Every row gives one point. A path goes straight from each point to the next, and from the last back to the first. The post is the endless flat space through its rows: a point in 2 columns, a line in 3, a plane in 4, and so on, so that a path can go around it. Count how often the path circles the post. Going back the other way cancels.
(in the rows, 128 means zero)

Post (1 x 2):
[[118 125]]
Path (22 x 2):
[[116 147]
 [ 92 136]
 [ 93 122]
 [ 86 112]
 [120 108]
 [129 119]
 [155 171]
 [155 107]
 [119  76]
 [156 114]
 [126 176]
 [ 91 158]
 [126 142]
 [139 136]
 [112 173]
 [ 82 161]
 [150 165]
 [125 156]
 [ 91 144]
 [ 96 103]
 [150  96]
 [149 145]]
Times around: 2

Post (5 x 6):
[[106 177 147 140 105 103]
 [114 136 114 198 141 118]
 [124 140 108 113 131 127]
 [116 106 107  96 121 175]
 [143 138 133  93 128 140]]
Path (32 x 6):
[[144  97  98 102 139 160]
 [140 137  85 168 119 143]
 [110 144  89 143 115 146]
 [122 152  94 126 151 140]
 [122 118  78 122 128 177]
 [104 193 159 141  64 118]
 [128 172 114 156 113 112]
 [117 181  91 131 129 118]
 [ 96 140  91 119 156 136]
 [ 69 125 110 114 128 135]
 [126 100 150 115 107 178]
 [ 90 146 106  83  87 131]
 [111 144 104 155 113 140]
 [138 112  89 155 154 173]
 [123 134  78 147 145 138]
 [ 84 139 112 127 118 147]
 [122 150 148 106 126 123]
 [ 96 147 154 146  94 110]
 [136 142 135 152 123 120]
 [145 169 156 112  97 137]
 [140 117 100 116 130 166]
 [119 147  69 109  93 142]
 [100 168 128 148 109 154]
 [122 156 155 116 122 149]
 [ 94 133 110  91 145 140]
 [159 117  76  74 171 192]
 [ 82 136 113 132  72 193]
 [138 131 107 140  95 173]
 [106 173 123 126  97 159]
 [ 64 148 107 135 122 169]
 [123 111 153 125 138 155]
 [108 131 132 112 124 105]]
Times around: 3
